Every row gives one point. To make a cloud, some directions were put in groups of two or more. Within a group, all points are equally far from the middle, so they leave a hole (a ring in 2 directions, a hollow ball in 3). The other directions are filled evenly. Then the cloud was stretched, turned, moved and blurred a little. How many holes are there, and how many directions does each take, smallest first?

Cloud (14 x 2)
[[-40 -17]
 [ 16  34]
 [ 31 -12]
 [  3 -34]
 [-40 -33]
 [-19  12]
 [-10 -40]
 [ 27 -15]
 [  2 -34]
 [-14  16]
 [-23   7]
 [ 26 -18]
 [ 47  12]
 [-41 -24]]
Holes: 1 (2)

Cloud (19 x 3)
[[ 15 -38  32]
 [-22 -11  -2]
 [ 34  43   4]
 [ 30 -38  23]
 [ 25 -13   5]
 [  0  -6 -27]
 [ 27  24 -33]
 [ -3 -32  35]
 [ 26 -28   5]
 [ 13   9 -44]
 [ 21   1  27]
 [ 24 -34  -5]
 [ 38 -33  19]
 [ 29  23 -46]
 [ 38   0  17]
 [ 34 -25  21]
 [ 29  26 -10]
 [  1 -46 -21]
 [ 39 -18 -32]]
Holes: 0

Cloud (26 x 4)
[[ 46  -9  40 -17]
 [ 29  26  31  25]
 [ 38 -27 -12  20]
 [ 22  23  36  29]
 [ 15  16  44  32]
 [  3  31  19  20]
 [ 41 -26   6  27]
 [-18 -26 -19   5]
 [  1   4  50  25]
 [ 25  22 -32   0]
 [ 33  13 -40 -19]
 [ 15 -36  14 -21]
 [-22   7 -29 -35]
 [ -4  10  47  -8]
 [ -5  -8 -39 -45]
 [  4 -17 -40 -44]
 [ 46  22  31  17]
 [  7  19  27 -31]
 [-13  27  26   8]
 [ 33  -5 -48 -10]
 [  6  22  15 -36]
 [ 35 -27  28 -20]
 [ 14  15 -38   6]
 [  9 -30  30 -14]
 [ 49 -33 -11 -11]
 [-12  29  21  10]]
Holes: 2 (2, 2)

Cloud (54 x 6)
[[-45   3  47  20  -1 -15]
 [-43  29  15  28 -31  -4]
 [  6  68  13 -22   5  35]
 [ -5 -17  48  40 -51 -16]
 [-74  -8  -5   7  16  11]
 [-36  28  19 -21  49 -11]
 [-31 -27 -23  -7   1   4]
 [ -9  19  28  37   9  -1]
 [-41  37  -8 -10  39  -3]
 [-49 -36 -10 -23 -13  21]
 [-82 -22   2 -20   7  14]
 [ 24   4  35   8 -28 -13]
 [-51   8 -23 -18  15  11]
 [ 20  -5  31   6  -6 -10]
 [-19  22  46  23  15   9]
 [-32  37 -21  18   6  14]
 [-37  14  32  10 -38 -19]
 [-63 -41 -12   0   9  29]
 [-54  23   2 -16  38   1]
 [-52 -39  -4  -5  12   3]
 [-38  17   7  32   0 -29]
 [-29  55   2  -1   6  -3]
 [-42  29 -12  -1 -26   9]
 [ -7   7  40  38 -18  11]
 [-70   8  -2  -7  18  12]
 [-24 -14  17  40   7   7]
 [ -9 -42  12  37 -22  -6]
 [-36  10  31  30  10  23]
 [-42 -19   6   0   4  59]
 [-35   6 -15 -32  52  13]
 [  6   6  17   7 -29 -39]
 [ 14  -5   3 -31  13  11]
 [ 19  -2  19  15 -10  24]
 [ -5   8  26  22 -77 -14]
 [ -8 -11  12 -13 -49  26]
 [ 20  -7   6  11   6  13]
 [ 18  51 -15 -34 -10  24]
 [-17 -35   6 -10 -33  -3]
 [ -3 -32  19   0 -48  18]
 [-30  53  -8 -20  23  -4]
 [-40  21  11 -32  42  -7]
 [-22  51   9  22 -16  -7]
 [ -5  23  21  29 -61  11]
 [-38  20  22  -1 -25 -18]
 [-45   8  20  11  36  -7]
 [-14   7  -4  -7  -9 -33]
 [  6  10   8 -16  22  53]
 [-33  31  14  39 -12 -13]
 [  3  66 -10 -13 -11  20]
 [-45   7 -18   9  16 -17]
 [-10  -2  18  12  39   4]
 [-36  -4 -37   6  12   7]
 [-22 -37 -13   0 -55  10]
 [-46 -30 -23  11   7  16]]
Holes: 1 (4)

Cloud (75 x 8)
[[  3 -41  -1 -36   0  12  34  33]
 [ 32  28  26  13 -27   0  47   0]
 [ 48  20  13 -14 -20  11   7  -1]
 [ -1 -17  22 -23 -22 -40 -26 -20]
 [ -1  11 -23  17 -29 -24  -9 -46]
 [ -3   5  33   5  10 -36  61 -28]
 [ -8 -41 -21 -13  12 -30  29  20]
 [-30 -28  16  36  29  34  44 -33]
 [-18 -16  -7  16  28  21  43  20]
 [-20 -33 -16 -22  14  31 -41  -3]
 [  8 -44   8 -26 -21  11 -31   4]
 [ 16  23 -34 -46 -22 -37  -3  12]
 [ 35 -30  26 -34 -23 -28  12   7]
 [-54  10 -15 -17 -32 -11 -28  -4]
 [-35  -2 -27  51   2 -38  -8 -14]
 [ 14  28  29 -40   0  -7  -8 -41]
 [ -8  22  46   2   7 -14 -13 -34]
 [-41   2  13  12  11   4  13  32]
 [ -5  37  38  31  21 -11 -12 -29]
 [-29 -32  -9 -22 -23  35  30   3]
 [ 10  -2 -50 -26 -23 -21  13   4]
 [ 12  23  -2 -48 -31 -22   5  33]
 [-41  31 -27   8   7 -45  -9   8]
 [ -6  16  -5 -29  14  -9 -15  31]
 [ -2  16 -27 -27  16 -30 -12  19]
 [-24  15  -1   9  -9  -2  34 -63]
 [-47  44   5  22  10   8  36 -37]
 [  5 -26  20  25 -17  10  21 -50]
 [-19 -17   4  45   8   8 -44 -17]
 [-24 -34  32  36  47   5  28 -44]
 [ 42 -27  46 -41   7   3  28 -21]
 [-34  18 -17  40  43  18  30 -40]
 [-10   0  -2 -42 -48   5 -17  14]
 [-17 -15  31  25  29  45   0 -52]
 [  4  10  22  52  24  32  33 -42]
 [ 41   0  -9 -24  -2  -5 -12  11]
 [-17  25  -6 -24 -18  17  57 -26]
 [ -4 -15 -12 -55  15 -13  10 -55]
 [-61  24  -3  -9  -7  -3 -27   7]
 [ -2  19 -24 -27  12  39  24 -18]
 [-52  44 -19  34   4  11   9  14]
 [ 32  -4 -14 -25   4 -15 -30  -2]
 [ 14  -6 -21  -7 -12 -23 -33 -39]
 [-37  25   9  10  -2  19  63  -9]
 [ 21  13  30 -47   1 -38  24 -31]
 [-36  32  -5 -21  13 -22  42  13]
 [ 13  38 -28  32  -4 -26  25  12]
 [-53  32  -4  -3   0 -18 -17  16]
 [-34   7   5  39 -36  -5  20  17]
 [-30 -27  -7  43  17  -7   7  16]
 [ -3 -48  -6 -35   6   6  59   8]
 [-43 -26   2   1  14  56 -13 -13]
 [ 41  35  14 -30 -28 -32  41 -11]
 [-32  15  -7  -1 -50  15 -10   9]
 [ 51 -20  40 -23  -4  -2  35  -9]
 [ 39 -36   0 -25 -31 -24  18 -12]
 [-21   2 -45  41  -7   3   7  -4]
 [  9  28   4 -13   8 -40 -27 -50]
 [-36  38  -2   5  -7  29  44 -24]
 [ 11  32  -8  18 -22  21 -24 -13]
 [  9 -39  -8 -31  23  32  45   1]
 [-55 -10 -37  35  12 -21  13  -9]
 [ 11 -11  23 -59  -1  23  50  -7]
 [ -8 -45 -25 -18  -4  11  49   8]
 [ -6  10  15 -32 -32 -26 -33  -1]
 [ 11 -27 -39 -31 -18 -29  26  12]
 [ 13  23   2 -21  -1 -55 -22 -35]
 [ 33   2  36  -9   6  18  63 -14]
 [ -1  28  12 -14  30   7 -21 -58]
 [-26 -41  14 -20  26   2 -11  22]
 [-16   4  11 -18  -2  12  74   9]
 [ 13 -41 -13 -17   1 -41  14  17]
 [-21 -28  -7 -41 -15  18  35 -31]
 [ 28 -28  11  -7  13 -58  12 -25]
 [-34   9 -30  30   3  21 -36  -9]]
Holes: 3 (2, 3, 3)
